Each wall is flat, endless, passes through zero and stands at right angles to its row. A trip goes straight from one point to another. Which walls does it cross, in order?

Walls:
(1): [-0.64  0.25 -0.55]
(2): [-0.19 -0.53  0.01]
(3): [ 0.26  0.63 -0.15]
(4): [-0.30  0.38 -0.06]
(5): [-0.05 -0.30 -0.50]
(6): [-0.24 -0.46 -0.14]
Trips:
[-0.60 -0.42  0.63] to [-0.10  0.85 -0.13] -> 4, 1, 6, 2, 3
[ 0.16  0.19 -0.07] to [ 0.43  0.17 -0.09] -> 4

Walls:
(1): [-0.33 -0.91 -0.58 -0.53  0.13  0.71 -0.19  0.02  0.04 -0.19 -0.14  0.19]
(2): [-0.50 -0.18 -0.54 -0.26  0.63 -0.42  0.06  0.11 -0.15 -0.20  0.39  0.16]
(3): [-0.20 -0.32 -0.10  0.23  0.10  0.18  0.28  0.02  0.00  0.12  0.08  0.06]
Trips:
[ 0.64  0.13  0.55  0.23  0.02  0.59 -0.63 -0.14 -0.89 -0.10 -0.05 -0.62] to [-0.02  0.30 -0.03 -0.29 -0.06  0.10  0.16  0.07  0.62  0.00 -0.12 -0.19] -> none
[ 0.78 -0.14 -0.22  0.47 -0.34  0.71 -0.32 -0.47 -0.03 -0.17 -0.12 -0.20] to [ 0.44  0.22 -0.15 -0.26  0.71  0.51 -0.23 -0.66  0.67  0.04  1.00 -0.23] -> 2
[ 0.51 -0.30  0.17  0.32  0.09  0.38  0.20  0.15  0.34 -0.44  0.12  0.50] to [ 0.31 -0.02 -0.05  0.28 -0.17 -0.85  0.18 -0.32  1.07  0.18 -0.05  0.08] -> 1, 3
[-0.05  0.35  0.35 -0.05  0.02 -0.93 -0.72 -0.18 -0.04 -0.01  0.04  0.37] to [-0.30  0.03 -0.06  0.15  0.26  0.29  0.19 -0.43 -0.71  0.05  0.16 -0.26] -> 3, 1
[-0.17 -0.34  0.37 -0.33 -0.30  0.72  0.21  0.00 -0.03 -0.12 -0.69  0.35] to [-0.02  0.64  0.13 -0.10 -0.79  0.41 -0.59  0.10 -0.23 -0.15  0.29 -0.50] -> 3, 1
[ 0.10  0.74 -0.45 -0.14 -0.71  0.34 -0.32  0.48 -0.07 -0.08  0.46  0.48] to [ 0.04  0.03  0.04  0.22  0.34  0.17  0.05  0.35  0.34 -0.13  0.20  0.67] -> 2, 1, 3
[ 0.04 -0.03  0.84 -0.17  0.74 -0.16 -0.43 -0.36 -0.73 -0.18  0.12  0.05] to [-0.23 -0.32 -0.03  0.25 -0.29  0.37 -0.08 -0.92 -0.09  0.74  0.24 -0.47] -> 2, 3, 1
[-0.11  0.35  0.41  0.07 -0.07  0.60  0.29  0.26  0.22 -0.28  0.30  0.41] to [-0.17  0.01 -0.03  0.35 -0.33 -0.24 -0.06 -0.17  0.59 -0.12  0.23 -0.14] -> none
[ 0.05  0.19 -0.82 -0.12  0.29 -0.14 -0.46 -0.33  0.47 -0.31  0.12 -0.06] to [-0.60 -0.20 -0.44  0.14 -0.11  0.26 -0.54  0.69  0.28 -0.15  0.04 -0.42] -> 3

Walls:
(1): [-0.40  0.39 -0.27  0.46  0.03  0.15  0.24 -0.20  0.00 -0.15 -0.63 -0.25
 -0.44 -0.06 -0.18 -0.01 -0.07  0.23 -0.65  0.54 -0.03 -0.59 -0.35 -0.41
  0.93 -0.48 -0.23  0.14 -0.28 -0.31 -0.34 -0.23  0.15 -0.50  0.34 -0.19
 -0.04 -0.10 -0.16  0.41 -0.35 -0.21 -0.10  0.05 -0.06  0.59  0.01 -0.02]
(2): [-0.74  0.55  0.38 -0.22 -0.46 -0.04  0.26 -0.10  0.52 -0.74  0.58  0.02
  0.51 -0.22 -0.05  0.29 -0.30 -0.16 -0.39 -0.28 -0.17 -0.61  0.49 -0.57
  0.74  0.18  0.70 -1.41 -0.48  0.53  0.39 -0.25  0.19  0.17 -0.17 -0.18
  0.12 -0.72 -0.44  0.14  0.14 -0.60 -0.06 -0.10 -0.34 -0.31 -0.03 -0.93]
(3): [ 0.38  0.05 -0.27 -0.04  0.19 -0.62 -0.38 -0.08  0.27  0.40 -0.01 -0.19
  0.02 -0.31  0.20  0.02  0.13 -0.02  0.06 -0.30  0.43 -0.31 -0.23 -0.46
 -0.09 -0.43 -0.35  0.06  0.03 -0.33 -0.55  0.35  0.46 -0.07  0.33 -0.43
 -0.39 -0.28  0.01  0.06 -0.17 -0.38  0.18  0.21 -0.54 -0.02 -0.40 -0.19]
(4): [ 0.28 -0.03  0.10  0.44  0.44  0.26  0.38  0.15  0.93 -0.28 -0.22 -0.06
  0.07 -0.52 -0.28  0.00  0.31  0.19 -0.27 -0.27  0.46 -0.42 -0.27  0.24
 -0.38 -0.41 -0.18  0.55  0.13 -0.06  0.27 -0.44  0.55 -0.27  0.05 -0.27
 -0.30  0.17 -0.05  0.72  0.44  0.82 -0.19 -0.38 -0.04 -0.06  0.23 -0.48]
(5): [ 0.35 -0.10  0.46 -0.24 -0.07 -0.61 -0.16  0.51  0.24  0.05 -0.23  0.21
  0.14  0.36 -0.82  0.08  0.56 -0.89  0.50  0.01  0.26 -0.70 -0.13 -0.14
 -0.02  0.33 -0.16  0.25  0.93 -0.14  0.83 -0.03 -0.18  0.01  0.08  0.18
  0.45  0.07 -0.33 -0.76 -0.61  0.53 -0.06 -0.64  0.51 -0.22  0.49 -0.59]
(6): [-0.12 -0.22  0.00 -0.40  0.39 -0.10  0.39  0.16 -0.16 -0.33 -0.25  0.09
  0.71  0.02 -0.33  0.20 -0.19  0.05  0.45 -1.00 -0.09  0.45  0.40 -0.10
 -0.93  0.21 -0.42 -0.31  0.13 -0.08  0.48  0.27  0.36  0.23 -0.34  0.04
  0.21 -0.13  0.44  0.08 -0.28  0.48 -0.75 -0.24 -0.39 -0.21  0.16  0.27]
Trips:
[ 0.10  0.22 -0.09  0.30  0.12 -0.37  0.18 -0.13 -0.06 -0.29  0.30 -0.14
  0.09  0.16  0.08 -0.11  0.08  0.68  0.07  0.38 -0.15  0.00 -0.09 -0.10
  0.28 -0.12  0.38  0.03  0.10  0.36 -0.11  0.25 -0.08 -0.18  0.66  0.71
 -0.14  0.15 -0.23 -0.12 -0.73  0.53 -0.61 -0.75  0.24 -0.32 -0.44  0.30] to [ 0.21 -0.03 -0.37 -0.40  0.24  0.13 -0.20 -0.28 -0.75  0.27  0.40  0.47
  0.00  0.60  0.04 -0.75 -0.23 -0.25 -0.25 -0.21  0.50  0.01  0.32 -0.32
  0.48  0.04 -0.25  0.43  0.10 -0.17  0.12 -0.24 -0.33 -0.06  0.42  0.64
 -0.16  0.36  0.22  0.02  0.01 -0.56  0.31 -0.46  0.47  0.21  0.17 -0.06] -> none
[-0.71 -0.18 -0.57  0.02  0.43  0.13  0.70 -0.33 -0.39 -0.37 -0.04  0.32
 -0.31  0.04 -0.38 -0.18 -0.31  0.05  0.94  0.31 -0.35  0.17  0.08 -0.27
  0.18  0.29 -0.19  0.23 -0.94  0.17  0.32  0.08 -0.61 -0.30  0.37  0.41
  0.34  0.55 -0.04  0.23 -0.09  0.09 -0.37 -0.74  0.83  0.77  0.06 -0.05] to [ 0.39 -0.59 -0.53 -0.17  0.23  0.48 -0.07 -0.35  0.11 -0.18  0.11  0.16
  0.30  0.47  0.49  0.28  0.00 -0.29  0.32  0.22 -0.36 -0.43 -0.46 -0.03
 -0.67 -0.22 -0.24 -0.19  0.09 -0.81  0.07 -0.21 -0.43  0.32  0.27  0.07
 -0.14  0.44  0.61  0.18  0.38  0.19  0.05  0.35 -0.45  0.17  0.08  0.45] -> 5, 1, 4, 3
[ 0.61  0.51  0.53 -0.35 -0.05  0.42  0.08  0.08  0.02  0.10  0.06  0.32
  0.10 -0.05 -0.01  0.12  0.25 -0.29  0.13  0.18 -0.43 -0.05 -0.60  0.18
  0.44  0.69  0.32 -0.66 -0.35  0.28  0.39  0.14 -0.25  0.82  0.24  0.33
  0.15 -0.14  0.03  0.31  0.17 -0.33  0.38 -0.01  0.00 -0.34  0.40  0.40] to [-0.01  0.43  0.39  0.23  0.10 -0.23  0.07  0.07 -0.01  0.06 -0.61 -0.22
  0.43 -0.05 -0.51  0.27 -0.05 -0.76  0.34  0.08  0.40 -0.24  0.56 -0.22
 -1.02 -0.89  0.32  0.12 -0.49 -0.51  0.23 -0.26  0.56  0.18  0.22  0.28
  0.23 -0.22 -0.12 -0.10  0.45 -0.38 -0.56  0.12  0.69 -0.44 -0.61  0.32] -> 6, 4, 3
[-0.22  0.19  0.03 -0.43 -0.55  0.56  0.14 -0.92  0.18  0.22  0.08  0.10
  0.44 -0.57  0.03  0.00 -0.54 -0.74 -0.04  0.27  0.74 -0.22  0.41 -0.61
  0.29 -0.05  0.47 -0.24 -0.24  0.08  0.15  0.76 -0.29  0.53 -0.05 -0.03
  0.22  0.33  0.24  0.32 -0.12  0.48 -0.34  0.02  0.09  0.05  0.07 -0.18] to [ 0.25  0.63  0.27 -0.02  0.25  0.56  0.34  0.20  0.58  0.42 -0.48 -0.81
 -0.36 -0.83  0.45 -0.06  0.26 -0.04 -0.48 -0.08  0.09  0.28 -0.27 -0.29
  0.01  0.35 -0.16  0.21 -0.53  0.25 -0.45  0.21 -0.01  0.29 -0.13 -0.21
 -0.69 -0.08  0.43  0.02 -0.56  0.32  0.01 -0.44 -0.10  0.36  0.50 -0.17] -> 1, 4, 3, 6, 2
[ 0.58 -0.07  0.02 -0.39 -0.47  0.15  0.15 -0.20 -0.22 -0.32 -0.08 -0.43
 -0.05  0.66 -0.31  0.28  0.26 -0.12  0.21 -0.04 -0.54  0.18  0.07  0.58
  0.70 -0.03  0.01 -0.08  0.37 -0.01  0.00 -0.22 -0.28  1.01 -0.05  0.19
 -0.99  0.21  0.26 -0.53 -0.31  0.15  0.03 -0.35 -0.25  0.02  0.43 -0.66] to [ 0.17 -0.30 -0.11 -0.20  0.16  0.60  0.19 -0.43 -0.09 -0.13  0.03 -0.03
 -0.71  0.01  0.68 -0.43 -0.54  0.35 -0.08  0.03  0.19  0.06 -0.22  0.28
  0.40 -0.09  0.41  0.41  0.15 -0.57  0.37 -0.45 -0.40 -0.12  0.03  0.19
  0.15  0.31 -0.53 -0.22  0.15 -0.19  0.39  0.98 -0.04  0.00 -0.05  0.23] -> 2, 5, 1
[-0.02 -0.69 -0.13  0.25  0.75 -0.24 -0.56  0.27 -0.10  0.18  0.13 -0.26
  0.08  0.41  1.06  0.16  0.31  0.32  0.18  0.70 -0.02  0.27 -0.04 -0.62
  0.51 -0.18 -0.12  0.42  0.17 -0.11 -0.16 -0.33  0.08  0.09  0.27  0.40
 -0.11  0.39  0.06 -0.11 -0.04  0.32  0.45 -0.36 -0.22 -0.08 -0.05  0.75] to [-0.14 -0.21  0.07  0.05 -0.22 -0.22  0.14  0.44 -0.07 -0.30  0.14  0.39
  0.07  0.20 -0.47 -0.68 -0.08  0.12 -0.39 -0.25  0.04 -0.34  0.11  0.30
  0.41 -0.26 -0.52 -0.06  1.12  0.26 -0.15 -0.01  0.34 -0.18  0.11  0.04
 -0.35 -0.06  0.15 -0.13  0.03  0.06  0.45 -0.06  0.09 -0.16 -0.02  0.28] -> 5, 4
